Rows are points. The window is the flat piece filled in between its corners: a triangle in 3 columns, a solid with four corners in 4, and so on. A path goes straight from each point to the next, and from the last back to the first. After which points does the path pass through the window?

Window (3 x 3):
[[-13  64   6]
 [ 23 -13  -7]
 [  5 -53 -35]]
Path:
(1): [ 18 -23 -55]
(2): [ 16 -81   6]
(3): [  2 -52  19]
(4): [ 14 -29 -76]
(5): [-5 64 -6]
(6): [-34  31  40]
(7): [ -6 -62  17]
(8): [ 29 -37 -39]
(9): [ -5  29 -23]
(10): [-41   9  20]
(11): [-22  19   6]
(12): [  1  30 -37]
Through the window after points: 3, 5

Window (6 x 6):
[[-21  -1  32 -33 -55  16]
 [ 57  17 -23  23  53 -80]
 [-51 -53  -5  13  -9  11]
 [ 37  42  41  36   1 -14]
 [-43  12 -48 -42  21  40]
 [ 26  20  46  -7  52 -45]]
Path:
(1): [-48  54  16   1   6 -33]
(2): [ 57 -33  30  29 -12  19]
(3): [ 55  22  22   4  56 -35]
(4): [-35  23 -26  49  21 -66]
(5): [-32  27   2  -5  14 -24]
(6): [ 19 -11  21 -21  29   3]
(7): [82 21  2 29 12 39]
(8): [-19  28  14 -32  -2 -34]
Through the window after points: 1, 5

Window (9 x 9):
[[-25 -74  -8 -48  47   5   6  31  24]
 [-68 -42  37 -16 -24  45 -71  26 -18]
 [ 39 -28 -43  72 -17   1 -17  -4 -10]
 [ 16 -90  -1   2 -64  18   4  75  -2]
 [ 47   5  50   6  54  41 -18 -43  56]
 [ 15  73  19  23 -11  21  -4 -39  61]
 [ 41  71  38 -25   4  -1 -64 -36  55]
 [ -1  30  16  -3  48  -3  18  23 -53]
 [ 29 -11  12  -2  -2  24  -8 -78   4]]
Path:
(1): [ 16 -32  23  46 -24 -39  -5  18  11]
(2): [ 32 -28  52   6  -4 -39  52  11  27]
(3): [-15   7  -6  -2  15  47 -47  27   2]
(4): [ 11  30  27 -30  10  52 -23 -10  36]
(5): [ -7   4  51  12  13 -33 -16 -26  36]
(6): [-34   2  46  19 -36 -38  15 -88  76]
(7): [ 32  46   8   7   5  36 -22 -12  24]
(8): [ 20 -25 -38 -28  27  84 -45  -6  18]
(9): [-11 -29  49   4  21 -55  31   0  30]
(10): [-11 -13  41 -16 -13 -47  -2 -52  57]
(11): [ 35  23  15  11  16  68 -42  14   9]
(12): [ 37   2  -2 -34  20  82   0  23  12]
(13): [ -7 -11  17  54 -18 -75 -21 -11 -24]
(14): [  8   1  44  70  19 -40  17 -49  28]
(15): [ 26 -29 -22   1 -10  26 -35  14 -15]
(16): [ 17 -26 -27   7   7  29 -13   7  -4]
Through the window after points: 6, 8, 10, 12, 16

Window (12 x 12):
[[ 12  19  58  31  29   9 -13 -37 -80  40 -27 -16]
 [-81 -45  14 -28  22 -23  22 -22  60  -5 -70 -62]
 [ 34  41   3  25  46 -15  29 -42  26  63  52 -15]
 [-34 -76   0 -20 -31  17 -32  12 -28  47  60 -23]
 [ 33 -34  18 -33  -4   7 -36  69  14  38  19  22]
 [-45  -7 -13  24 -32 -12 -12 -34 -17 -58  12  10]
 [-82 -18 -23  35 -31 -57  -4  24 -57 -21 -21  20]
 [ -2 -15  42  30 -10   4  48  21  25  67  11  28]
 [-16 -47  10  54  36 -63 -41 -95  61 -21 -12   8]
 [-39   1 -44  19  32  69  14 -18 -24  39  31 -25]
 [-55  55   4  57  16  15 -60 -25 -16 -29  33  -6]
 [-69 -62  -3 -18  13 -10 -13  29  19 -41  53  23]]
Path:
(1): [-19 -17   0  63 -10 -11 -26  29 -16 -12  13 -66]
(2): [-23 -47  65  82   0   0 -19  33   2  23   4 -78]
(3): [-16   8 -18 -15  13  -4 -13 -49 -23  21   5  29]
(4): [-41 -25  -2   0  -6   0 -27 -25 -15  36  21  11]
(5): [ -1 -52  27  36   5 -10   0  24 -35 -14  13 -57]
(6): [-31 -42   5  62  16 -28 -10  27 -23  -4  32 -60]
(7): [-21  23   4 -26 -13   5  28 -36  21  56  -9  70]
(8): [-64 -23   1 -37  -4   9  -9 -41 -14  28  27  60]
(9): [ 12 -16  14  47  32 -13 -10  39  25  19  -9 -77]
(10): [ 31 -53  -2  15   7 -51   0  44  31 -23  14 -54]
(11): [-90 -15  -6  -1  -9  21  -9 -25   6  16  19  46]
(12): [-68 -36  14 -46  -7  21 -14 -19   4 -10  14  70]
(13): [-21  -1 -31  87   1 -46  11  22   9   4  14 -69]
(14): [ 24 -22 -18  49  41 -17  -2  56  24  -2  38 -24]
(15): [-66  -6  15   7 -13  23 -19 -64 -19  27   8   8]
(16): [-55 -40   6 -14  -6  13  -3 -12  -6  16  12  28]
Through the window after points: 4, 6, 14

Window (14 x 14):
[[ -2  23  53   4  -4 -18 -29 -28  -7 -19 -57  17  46  18]
 [ 10   8  18  -3   0   5  40 -47  43  -4 -79  39 -22 -35]
 [-20  64  -7  22   7  -7  15 -12  -2  -7 -22 102 -12  56]
 [-57   4  23   4 -13 -25 -17 -27  24 -21  64  57  15  26]
 [ -8   6  38 -32 -25  45  -6  32  41  95  -7  17 -78 -28]
 [-43 -45 -33   4  24  58 -39 -10 -12  -6 -26 -31  -4 -19]
 [-60  -2  14  79  12  24  36 -50  15  20  41  -7 -23  44]
 [109  44  16  17  64 -14 -52 -23 -35  14  23  60   3   5]
 [ 38  52  19  22   1 -46  40  18  28 -84   0   4  31  18]
 [ 59 -63   7 -41  45 -17  -7  10 -46  33  50   6 -42  28]
 [  8 -72  -9  16 -25  -1  58  10   3  76  57 -58  29 -35]
 [ -2 -35  37 -33  44  56  23 -32 -56 -54   6  -4  53  -6]
 [  4  57 -15 -15  26 -12  52 -16  -5  24 -17 -87 -27 -58]
 [-18 -56  63  58  67  -7  10   2 -16  70  13  14  30 -59]]
Path:
(1): [-16 -29 -14   6 -55 -10  -7  45 -46 -27   6  10 -45 -35]
(2): [ 24  14  35 -12  47   0   7 -27  22  27 -17  15  18  -4]
(3): [  0  -2   4   8  47  -1  14 -25  73  18 -17  26  18  31]
(4): [-24  20  32  27 -20   4   4 -17 -46   0   1  23 -14  -2]
(5): [ -7 -22  -2  -5 -32  15   6 -66 -75 -20  20  32 -81 -33]
(6): [  3  20  43  27  66  -8  15  56  72  28 -24  -9  99  23]
(7): [-31 -38 -18 -18  52   2  -6  38  74  49 -14   3  35  50]
(8): [ 13 -11  46  37 -17   9  35 -40 -60  16  44   1 -17 -57]
(9): [ 11 -10  20  42 -14  13  12 -11 -71 -21  -8  21 -26 -10]
(10): [ 13  -5  12 -34  66   8  -3  -4  68  67   6 -20  24  -8]
(11): [-22  30   9   7  62  -1   5 -25  48  25  -5   2  25  -3]
(12): [  7 -14  29  33 -31   7   9 -14 -41 -20   9  28  -9  -6]
(13): [ 11  28  27  11 -58 -12  27  -6 -77  -1  -1  14 -22 -34]
(14): [ 24   7  26   8  40 -18   7 -13  30   3  16  23  18  14]
(15): [-64   2  20  -4  74  20  26 -36 107  32 -17  23   9 -14]
(16): [ -8   1   6  12 -28   2  10   1 -42   1   7   6 -13   7]
Through the window after points: 3, 5, 7

Window (14 x 14):
[[ 18  15  -1  -6  12  47  14 -54  18  -4  67  -3  34 -22]
 [ 31  22  25 -79  -9  20 -43 -27 -18 -35 -40  11  23  -4]
 [-14 -15  -6 -50  29  10  33  53 -36  46   6 -42  26 -19]
 [-55 -14 -29  23  14  29 -12  24  18 -34  15  95  17 -31]
 [-47  50  20  10  19 -57 -52 -98 -18 -36 -18 -45   6   6]
 [-32  -4  95  43 -28 -39 -27   7 -29  -9  40  -1 -24  59]
 [ 19  12 -32 -39  -1 -23 -62 -17  35  -5  22 -89 -40  21]
 [  0 -49  22 -52 -92 -16 -40 -26 -30  -1 -14  26 -52 -38]
 [ 25 -33   6  32 -25   6  49  86 -24  35 -65  45   9  13]
 [ 18 -38  14 -17  30 -14 -82  -9  -8  19 -53 -27 -60  12]
 [ -2 -23   8  -1  48 -30  -8 -10  28  46 -21 -28  47  66]
 [-23   6  75 -11  -1  51  -7 -29  74 -21 -13  27 -14  30]
 [  8   6  21 -51  20  16  12 -19 -30  45 -20 -32 -15  83]
 [-51   8  -4  20 -34  48 -65  72  -3  52  33 -48   1  10]]
Path:
(1): [-16  31  35 -16   9   0 -85   5   5  51 -12  14 -31 -17]
(2): [  4 -77 -18 -39 -30  -8  32   5 -32 -48 -33 -24  -2  40]
(3): [  0 -28   8   3   2   1 -39 -24 -21 -34 -18 -35   0   8]
(4): [-43  63  16 -13  10 -20   9  -3   4  58  11   2  14   1]
(5): [ 18  45  14 -29  15  -9 -10  40  17  51   8  35 -30 -10]
(6): [-27 -79  -4  17 -23  38 -14   4  -9 -25 -20 -34  25  49]
(7): [-49 -18  21  50 -23  34  13 -12  -5 -34 -31 -34  25  25]
(8): [ 15   7  32 -51  30 -20 -62 -14  23  32  -1   6 -35  16]
Through the window after points: 3, 7

Window (14 x 14):
[[ -19   78  -38  -23   13   46   34    7  -35    2   40  -65   53  -41]
 [ -48   73  -92  -10   31    6  -66    8  -18   30   33   10    1   33]
 [  38   58  -29  -25  -14  -67   32    4  -36  -16   32  -80  -31  -12]
 [  11   10  -17    6   12   13   25    5   11  -39   43   -7   -6   10]
 [   9  -60   35  -31    7  -20 -103  -35  -55   52   -3  -26   14  -51]
 [  15   21   41   47  -21   15  -84  -24   20    7   16  -25   32  -52]
 [  53   21  -28    5  -16   32   24   18  -51  -72  -22  -20   56  -12]
 [   9    1   24    9  -39   56   20   65  -10   24  -60   56  -17  -25]
 [ -23   57  -10  -14  -47   16    4   -4   -3  -74   23    2  -24    6]
 [   0   22   10    7  -55    9   31   37  -21  -33   33  -19   69    2]
 [  57  -50  -95  -35  -67  -72  -18  -72   23  -59   -6  -23  -13  -25]
 [  -2   55  -13  -11  -18  -54    7  -69   42  -28  -15   14  -12   16]
 [ -45  -20  -20    6   22   35  -75   24  -38   35  -15  -81   25    2]
 [  31   62  -77  -91   35  -43   45   78    7  -64  -11  -66   11  -33]]
Path:
(1): [-20  26 -32   8  -3 -30  18  11 -23 -82   6 -30  11 -38]
(2): [-20  28 -13  18   1   4  -2  25 -11 -15  15 -18  13 -29]
(3): [ 39  48  -2 -73   1  27 -42   9  -9  12 -27 -43  20  39]
(4): [ 20  15 -28 -34 -13  22  -4   5 -10  -8  11 -56   5   3]
(5): [-15  20  -3  41   3 -20 -35  41 -45 -45   6  27  48 -71]
(6): [-18  45 -47   9   3 -44 -12 -15 -21 -49  11 -18   0 -33]
(7): [ 43  11   1 -47 -46  35   2  22   4  31 -14 -19   3  16]
(8): [ 32  12  -5 -30 -18  26  -3  23  -4 -20  -1 -14  17   3]
(9): [-15  28 -39  17  -4 -24  -1   6 -29 -18  33 -51  13 -33]
(10): [-72  34 -43  18  21  -8 -23  -7 -35 -58  -8 -12  -1 -40]
(11): [ 89  22   1 -43 -24  11 -22  13  22  35  12 -36   0   1]
(12): [ 51  50 -23 -23  -9  -4  12   0   1  -6  21 -26   3  -5]
(13): [-89  12 -46  -5 -16 -28 -15  -3 -43 -87 -17  -2  46 -61]
(14): [-27  16 -34   9  -7 -10 -18  25 -13   5   3  -3  13 -19]
(15): [ 44  62 -38 -59   3  45 -22 -16   0  -9 -14  -6 -25  36]
(16): [ 61  12 -24 -24 -45   7  -6 -26   1   3  -8  -8  27  17]
Through the window after points: 14, 16

Window (14 x 14):
[[-21  -8  -5  -7 -26   1  -9  -1  46  12 -25  -4  39 -64]
 [ 13   6  18  94 -13 -36 -58  26  32 -25 -41  11 -75  94]
 [ 58  -1  31   3  -9   5  22 -35  30 -50  15  42 -58  30]
 [-76  -5 -49 -91  54  14  -2 -47  -4  17   6 -46   3   3]
 [-34 -11 -30  70 -18  75  30 -36  33  59  18  29 -45  -2]
 [ 70 -15  16 -16  40  38 -18 -67 -12  -2 -14 -21  -7  15]
 [-52  17  13  66  53  18  18  53  79 -34  -9 110   1  -9]
 [ 30  38   8  15  -2  24 -19 -77 -19 -30  14 -88 -32  18]
 [-26  44 -49  24  41 -12 -49  45 108  67  34  47   3  -4]
 [-29 -11  16  19  61 -60  73 -10 -19   3   8   4 -31  -1]
 [-17  -8  49 -42  40 -14 -56  -4 -26  -4  42 -43 -25 -28]
 [  6 -36 -79   9  70 -25 -28 -44 -13 -52  33 -18 -61  21]
 [  7  49   1  22 -62   7 -22 -60 -47  34 -14  21  29  39]
 [-98 -28  31  18  15 -67  11 -98   7  26   5 -28  14 -23]]
Path:
(1): [  4 -29 -20  15  -5  16  27 -50  -4 -10  89 -16  48  -6]
(2): [-16  16   3 -23  34  -5 -15 -28   9  18 -28   0 -24 -17]
(3): [  8   6  -3  26  10   5 -14 -45  13   1 -24   4 -40   1]
(4): [ 23  23   7   2 -20   8  16  -4  20 -19  54  -7  60  74]
(5): [-34 -17   9  17  19   9 -10  -8  -9  -2  65 -44  -8  17]
(6): [ -1  33  29 -36  46 -44 -25 -49  19  -4 -71  36 -34 -50]
(7): [  4  28 -20  21  18   1 -29 -37  14 -17 -34   2 -52   7]
(8): [ -3 -42   7  32   7  17  68 -29  18  19  57  10  35  23]
(9): [ 32 -59   4  15  28  10  13  -6  16  16  50 -47  45  29]
(10): [ -4  42  -7  -7  13  26 -27 -36   4 -13 -27  16 -57  -7]
(11): [ -7  12 -24   1  24 -25 -40 -46  27 -19 -29  32 -61 -45]
(12): [-17  -9  17  -5  26 -14   7 -27   5  -7  17 -17   8  24]
(13): [-52   9 -17  52   1  36  14  15   1 -26  68  -8  52  56]
(14): [-10   6  -7   1  32 -23 -25 -44  25  25 -30  -4 -49 -24]
(15): [-24  41 -11   9  39   6 -14 -58   1  -1 -25   0 -27  -2]
(16): [  1 -43   4  13 -11  -4   9   3  13 -18  56 -22   5  25]
Through the window after points: 5, 15

Window (14 x 14):
[[ -66   15  -18  -35   -2  -21   41   59   -4   39   10    5   29   -3]
 [ -35  -46   74   31   -5  -18   -9   -9    2 -102    6    2  -77  -11]
 [ -23   40    6  -33   28   28   -8  -35   22   56  -31  -20  -14    8]
 [  55   21   42    0   42   46    1   16   50   20  -12  -18   14   49]
 [  -7  -33  -25   61   -8  -73    4  -22  -39  -12   36    8   18  -13]
 [  16   35  -17   20  -34    7  -58   65   22   -7   49  -19   18   -9]
 [  67    6  -15  -25  -16  -14   68    3  -40  -14    3  -52  -23   39]
 [  23   32  -44  -38  -17  -33   29   55   47  -16  -31    5    5   30]
 [  43   67   55   -2  -18  -17   59  -77  -27   45   12   44   46   41]
 [  -3   19    4  -69  -60   27   43   -2   47   -5   -4  -53  115   -8]
 [ -76  -19  -15   30  -18    0  -48   81  -47   25  -58   18  -26  -18]
 [   8   76   45   76   -5  -68   11  -15   17   29   24  -21   55  -26]
 [  25  -65   -2  -31  -40  -33   27   15  -29   50  -13   13  -65   13]
 [  42   44  -11   59   12   77   33  -17   71   30    8  -39  -22    8]]
Path:
(1): [ 24 -17  29 -22  13   1  46  34 -35 -37 -31 -20  -4 -41]
(2): [ 53  47   0 -25  14  31  42  37  34 -21  39  18 -17 -59]
(3): [-20  -9  14  13  -5 -25   1   5   3   7 -17 -13   9  41]
(4): [ -6  22  -3  -5  -8  -1   0  13  32  -2  -8 -26  -5  46]
(5): [ 64  26 -33 -29  -4 -33  42  61   8  17 -14  43  35 -53]
(6): [ 80  13  23 -22  16  36  14 -23  10 -30 -40  26  45 -26]
(7): [-24  28  11 -13 -26  -4  29  13  27  44  21 -51  21  48]
(8): [-11  32   8  65 -41 -47 -39 -10   8   4  26 -11  25  17]
(9): [ 32  17   8 -22  37   0  64  43   0  15  10 -12  15 -52]
(10): [ 34  25  -3   0 -16 -65  39  63 -33 -12   1  47  -1 -59]
(11): [  0   3   1  15 -17   4   3  -9  19  10  11 -35  22  47]
(12): [-44  43   2  40 -39 -27  28  -3  32  31 -10   2  10  72]
(13): [ 35  10  23 -14  13  -4  26 -14 -12  21  -1  -2  11 -15]
(14): [  2   2  13  -7   7 -11  16   5 -26  16  12  -4  33 -31]
(15): [-62  66 -19 -18 -31 -15  63  52  70  49 -11  21 -16 121]
(16): [ 21  21  -8  12 -26 -19  12 -17  21   5  25 -19 -22  67]
Through the window after points: 2, 4, 6, 8, 14, 16

Window (14 x 14):
[[ 11 -46  73  35 -89  26  -7 -30  38  -6  10 -17 -40 -12]
 [-17 -15 -18 -19  42   3 -52 -25  -1  -5  57   7 -52  32]
 [-23   6   6   7 -60 104 -46 -41 -18 -30 -34 -31  11  -3]
 [  6  37 -27  18   4   0 -13 -91  76 -28   0  -2 -46  25]
 [  4 -62  12  -6  24  49 -70 -17 -66 -13 -16  29  36  14]
 [-40  58  36  19 -10   3 -38 -38  96  37 -12 -23  -6  33]
 [  0 -22   6  52  10  -1 -34  44  14   1 -11  -1 -41  16]
 [-61 -17 -41  21 -34  41  40  -2  36  -1 -42  21  58  21]
 [-18   2 -37 -19  -7 -83 -64 -27  50  26   1   7 -15 -45]
 [-65 -15 -33  41  15 -13  35 -20 -16 -84  10  12  48 -17]
 [ 14  63   8  14  -6 -33 -35  18  12   8  65  26   8  -5]
 [-16  52  -1 -22  41  61 -12 -48  15 -18 -12   9   6 -37]
 [-32  -1 -55  -3  22  -6 -29 -53  12  88 -30 -86  94  15]
 [-30 -14   7   1 -13 -77 -33 -31 -39  65 -38  39 -25 -43]]
Path:
(1): [-47 -20 -28  53 -24  50 -19  -1  -7  51  36  -4  16 -51]
(2): [-14  26  -1  -8   6 -15 -12 -40  35 -31 -18   3  -7  13]
(3): [-19  -6  14  -8  -7   1 -23 -51  25 -11 -30 -15  -8  20]
(4): [-18  -2 -45  31  -6  37 -43 -19   7  14  20   3   5 -40]
(5): [-49 -12  -3  43  -2 -14 -25 -47   2  43 -18  17   4 -44]
(6): [ 12  -6   1 -55 -13 -64 -28   4 -46  -6 -24  28 -22  20]
(7): [ -8  13  13 -46 -10 -39 -31 -14  45  -3  -7 -38  -3   3]
(8): [-41  19 -36  99  -7  51  -3 -51  21  36   9  26   2   7]
Through the window after points: 5

Window (14 x 14):
[[ 32 -30  15 -15  -5  11   8 -13  23  15 -13  57 -25 -45]
 [-20   8  10 -31 -23 -18  13 -36  13   7 -16 -12 -20 -32]
 [ 27  35   7 -13  21  -2  14 -14  10  45  34   8 -41  -5]
 [-36  -9 -12 -41  -4  45 -23  57   8  -4   1  11 -57  50]
 [-71  -1 -23  24  35  -7  24 -18 -78  31 -51   9  29   7]
 [ 69  28 -13  52  67  45 -64 -68 -18 -66  62  59 -27 -58]
 [ 11 -24 -59 -23  19  -6 -37  37  -1 -15 -22  -9 -30  25]
 [  4   4 -18  -2   1 121  38  24 -61 -21  45 -93  26 -70]
 [ 20   3 -36  21  -9  44 -37 -28 -28  -9 -16  23   6  32]
 [ 32   9  19 -40  48  74 -21  -2  -7 -31  33  23  23  -6]
 [-51  22   9  22  31  43 -43   5 -40  47 -73  10  39   6]
 [ 28   3   4  -7  11  -8 -15   1 -44 -20 -28   8 -50  10]
 [  0 -34  24  -7 -14   2 -38  21  10  15  21  -2 -18  31]
 [ 29  46  14   9  18 -28  69  26  26 -63  -9  52   2 -63]]
Path:
(1): [ 22   8  -5   8  31  32  18 -12  -9 -15   3 -17 -18 -11]
(2): [  6   1 -22  -4  44  69  24 -49  31  22 -17  -3 -27  31]
(3): [  0  11  20 -21 -14  -3 -51  33 -48 -32  10  26  20 -38]
(4): [-26  26 -19 -19 -29  -4  -7  27 -35  26 -13  14   8 -32]
(5): [ 12  -8   9  30  45  36 -14 -17   0 -18 -18   2 -22  12]
(6): [-13  -1  11  26  86  47  53 -15  -7 -27   1   4 -52  25]
(7): [  1   4 -36 -20 -27  -5 -62   3 -55  16 -18  15  46 -34]
(8): [ 18   3 -15  -4   8  24 -36 -11 -31  -4   1  23  15  -7]
(9): [ 21   3 -22  25  18  42 -11 -25   1 -25  -4  23 -35   9]
(10): [ 13   2   0  -6  14  35   9 -18  -2 -20 -12  -2 -18 -13]
(11): [ -4   9  -8   3   4  11 -18  18  -9  11  33  28  13 -40]
(12): [ 19  18  -7 -25 -17  -3 -11  19  -6 -23  30  61 -15 -31]
Through the window after points: 2, 6, 8

Window (14 x 14):
[[ 14  37   6   0 -61 -15  31   3  23  28 -24 -24 -56  31]
 [-17   6 -19 -57 -50  45   0  22  55  14  34  57 -34  30]
 [-13  -6  47  23  51  51   9  40  -5  49  40 -20  51 -33]
 [-50  30  40 -17 -35  27 -12 -66 -37  81 -47  27 -15 -53]
 [  2 -53  40   6  45 -66   8  37  -5  38  -4 -29 -28 -10]
 [-29  -9 -31 -13 -22  -3  45  -6  -1  -8  33   6 -11  -7]
 [ 46 -18  54  -6 -12  21   9 -33 -30  32  52  33   5 -41]
 [  9 -19  -5  30  37  62   9  17  20  -3   2  13  -4   4]
 [ 28 -35 -40  -9 -43  30 -49 -40  21  37  61  30  56  49]
 [-30 -42  37  63 -11   5 -10   5  10  -6  17  -6  24 -19]
 [-29 -27  83 -25  66 -23  62 -21  48 -19  20 -14 -61  22]
 [-17  40  29 -74  36  38 -60  64  15 -45 -25 -12 -37 121]
 [-10  55  24  17   5 -10 -28 -17   1  44 -11   5  -6 -57]
 [  9  -3  20  28 -33 -22  26 -23  19  15 -35  30  49 -14]]
Path:
(1): [ -4   7  -3  35 -22  11  20  48  -7  30  26  54   1  15]
(2): [ 15  16  14  14 -43  25   8  27 -31  25  15  55  -9  49]
(3): [  0 -14  18 -18  -8  -2  -1 -51  32  31  11 -27   0 -38]
(4): [-10 -16   1 -17 -16  23  14  -6   3   5   5  -8   9 -15]
(5): [-23   5   0  21  16 -11  10  16  18  -3  40  31 -31  46]
(6): [-29  12   3  17  -6  27  18  -6  19  36  -8  63 -15  16]
(7): [ 15  -9  24 -28 -13   3  -2 -11  12  -8  34 -46   5  -5]
(8): [-15 -32  51  -7 -10   3  -8 -98  23  36 -20 -36  22 -75]
Through the window after points: 2, 4
